Each row of a before or after table is a point. One or more steps were done to the points. Then noise was added and the rows were shuffled. The steps act on columns, c1 being the first. Write out the steps. A step turns or swaps two columns, mirrors them in a line or flattens them onto one, adds a multiple of one to another, or multiplies or shifts one. Angles are multiples of 10 degrees, from the lower column toward the higher: turns from -170 to 170, lines from 10 to 170 but not 90. Use the fewest steps. Two steps may share a column if one is a turn and the other turns, adds or multiplies; they go together, in the order done. Otherwise the lowest column goes first.

Before:
.03; .02; .01
-.22; -.35; .01
-.10; -.37; .17
.11; -.38; .03
.13; -.33; .19
.16; .20; -.04
.01; -.04; .01
-.11; -.13; -.05
-.35; -.25; .70
.09; -.34; -.05
-.29; -.22; .05
-.59; .17; .00
-.02; .20; -.06
After, 13 rows:
-.96; .17; .01
.19; -.34; .05
.14; -.34; -.05
.20; -.36; .18
.11; .04; .01
-.12; -.44; .20
.02; -.06; .03
-.47; -.23; .04
.25; .20; -.05
-.18; -.13; -.03
-.02; .21; -.03
-.34; -.38; .02
-.51; -.46; .72
Steps: multiply c1 by 1.6; add -0.3 times c3 to c2

Before:
.06; -.58; .28; .52; .32; .25; .60; .53
-.69; -.31; -.48; -.03; -.18; -.36; -.04; -.24
.21; -.02; -.26; .59; -.27; -.48; .32; -.41
-.02; -.10; -.30; -.10; .13; .44; -.36; .22
-.71; .09; .32; .63; .46; -.04; .39; -.52
.09; -.70; -.19; .26; .41; .05; -.02; -.10
-.19; -.24; .28; .00; .27; -.25; .02; -.02
-.83; .17; -.45; .02; .22; -.60; -.09; .28
-.16; .15; -.35; .23; .49; -.49; -.24; .25
-.03; -.36; .57; -.19; -.21; .26; -.19; .04
.04; .17; .58; -.27; -.58; .16; .19; .51
-.46; -.32; .20; .29; .11; .27; -.42; .34
After:
.08; .13; -.34; .53; .33; .60; .43; .55
-.21; -.28; .13; .00; .23; .20; .26; -.03
-.03; .44; .19; -.10; .13; .15; -.39; .24
-.84; -.55; -.09; .06; .24; -.23; -.44; .28
-.64; -.40; -.19; -.04; -.20; .22; -.47; -.23
-.03; .22; .28; -.23; -.24; .42; .51; .04
.21; -.40; -.17; .56; -.27; -.05; -.23; -.41
.08; .21; -.07; -.27; -.57; -.16; .64; .50
.08; -.12; -.02; .24; .40; .70; -.21; -.09
-.69; -.05; -.08; .59; .42; -.10; .40; -.53
-.18; -.47; .16; .25; .45; -.19; -.45; .26
-.42; .21; .53; .27; .06; .37; -.01; .36
Steps: turn c2 and c6 by -80 degrees; add -0.3 times c4 to c7; turn c3 and c7 by 70 degrees

Before:
-.48; -.09; -.20; .08; .14; -.24; .30; -.11; -.13; -.01; -.33
.01; -.35; -.36; .00; .19; -.20; .13; .43; -.13; .11; -.22
.04; -.40; -.23; .01; .37; -.19; -.79; .04; .32; .14; -.34
-.85; .94; -.17; -.17; .14; -.04; .14; -.02; .24; .19; .20
.11; -.30; .00; -.27; .13; -.16; .22; -.11; -.05; -.21; -.02
.15; -.37; .16; .11; .16; -.15; -.03; .13; .20; .25; -.05
-.01; -.39; -.15; -.22; -.04; -.05; .31; .44; .28; -.03; -.30
-.01; -.06; -.20; .09; .12; .33; .30; -.12; -.10; -.05; -.13
.20; -.24; -.33; .02; -.08; -.23; .30; .00; .14; .16; -.26
.21; -.21; -.17; -.01; -.10; -.19; -.37; .20; -.05; .06; -.31
-.16; -.15; .53; -.31; .10; -.14; -.30; .26; -.06; .21; -.16
-.12; -.10; -.31; -.30; .23; -.04; .34; -.11; -.11; .28; -.17
-.43; .20; -.28; .01; -.03; .07; .21; -.12; -.11; -.02; .48
.10; .27; -.24; .07; .27; -.21; .16; .39; .16; -.09; .00
After:
-.18; -.21; .51; .01; .09; -.15; -.31; -.37; -.01; .21; -.16
.00; .17; -.20; .04; .12; .32; .32; .06; -.10; -.04; -.13
.22; .02; -.17; .01; -.09; -.20; -.38; -.24; -.07; .07; -.32
.03; -.03; -.35; .04; .20; -.19; .13; -.49; -.12; .12; -.19
.09; .29; .00; .00; .12; -.16; .24; -.16; -.01; -.23; -.03
-.12; .22; -.33; -.01; .25; -.03; .34; .04; -.06; .28; -.18
-.01; -.03; -.15; -.04; -.03; -.04; .32; -.54; .30; -.03; -.31
-.47; .20; -.20; .03; .12; -.24; .29; .02; -.12; .00; -.33
.04; .29; -.23; -.03; .36; -.19; -.81; -.29; .30; .13; -.33
.11; -.40; -.22; -.03; .28; -.22; .14; -.02; .15; -.09; .01
-.85; -.56; -.15; -.05; .13; -.03; .16; .77; .26; .18; .19
-.42; .02; -.29; .03; -.04; .07; .19; .27; -.13; -.03; .47
.18; .23; -.34; .00; -.07; -.22; .29; -.13; .13; .19; -.26
.17; .09; .16; -.03; .13; -.15; -.03; -.40; .16; .25; -.03
Steps: add 0.3 times c3 to c8; turn c2 and c8 by 130 degrees; flatten c4 and c9 onto the line at 100 degrees

Before (10 x 18):
-.19; .38; -.30; .06; -.04; -.25; .27; .23; .50; -.29; .08; -.12; .02; .14; .37; .08; .83; .17
-.35; -.07; -.55; .19; -.60; -.18; -.08; -.32; -.32; -.14; .37; .19; -.23; -.40; .16; -.63; -.05; -.05
.33; .60; -.09; -.18; .07; -.38; .35; .12; .14; -.41; -.07; .02; .35; .38; .61; -.42; .26; .23
.50; .16; -.25; -.10; .07; .14; .00; .01; .15; -.39; .24; .14; .28; .24; .23; .09; .62; .25
-.15; .12; -.27; .28; -.19; .26; -.31; -.41; -.14; .36; .13; .83; -.54; -.09; -.05; -.53; -.17; -.43
.43; .34; -.10; .73; -.07; .28; -.37; -.52; .03; .49; -.27; .27; .06; -.16; -.25; .02; -.05; -.15
.14; .17; -.30; .37; .23; .34; -.29; -.31; -.34; .21; -.34; .20; -.13; -.03; -.56; .02; -.23; -.55
-.45; .23; -.93; .09; -.65; .26; .16; .17; -.31; .28; .38; .47; -.11; -.24; .28; -.86; -.16; .01
.12; .32; .07; .03; .13; -.18; .59; .06; .19; -.33; .10; .25; .42; .06; -.05; -.21; .66; .36
.10; .22; .02; -.26; .26; -.10; .40; .07; .34; -.18; .09; -.07; .06; -.05; .36; .30; .31; .61
After:
.33; .65; .49; -.19; -.43; .12; .36; .04; .36; .07; -.09; .01; .27; .16; .62; -.45; .29; .24
-.14; -.09; -.10; .25; .35; -.38; -.32; -.33; -.17; -.18; .14; .85; .10; .03; -.05; -.53; -.18; -.68
-.35; -.10; .57; .21; -.14; -.40; -.06; -.30; -.49; -.62; .38; .21; -.10; .00; .14; -.60; -.05; -.19
-.43; .22; .33; .09; .29; -.91; .16; .13; -.41; -.65; .39; .48; .06; .11; .27; -.85; -.16; -.12
.44; .24; -.23; .70; .48; -.24; -.36; -.41; -.10; -.06; -.25; .28; .27; -.14; -.22; .01; -.04; -.11
.11; -.13; -.21; .35; .21; -.44; -.31; -.19; -.23; .21; -.37; .19; .43; .25; -.56; .02; -.24; -.39
-.19; .42; .47; .03; -.29; -.17; .27; .15; .45; -.07; .09; -.11; .06; -.30; .40; .10; .84; -.02
.51; .27; .01; -.07; -.39; -.28; .01; .02; .27; .09; .22; .12; .04; .02; .25; .09; .60; .32
.12; .49; .13; -.24; -.16; .08; .41; -.07; .18; .25; .09; -.08; -.36; -.28; .36; .28; .31; .24
.14; .45; .16; -.01; -.31; .15; .56; -.10; .16; .16; .12; .24; .10; -.12; -.06; -.20; .65; .44
Steps: turn c2 and c18 by -30 degrees; turn c13 and c18 by 60 degrees; turn c3 and c6 by 120 degrees; multiply c3 by 1.3; swap c5 and c10; add -0.3 times c7 to c8; turn c9 and c14 by -50 degrees
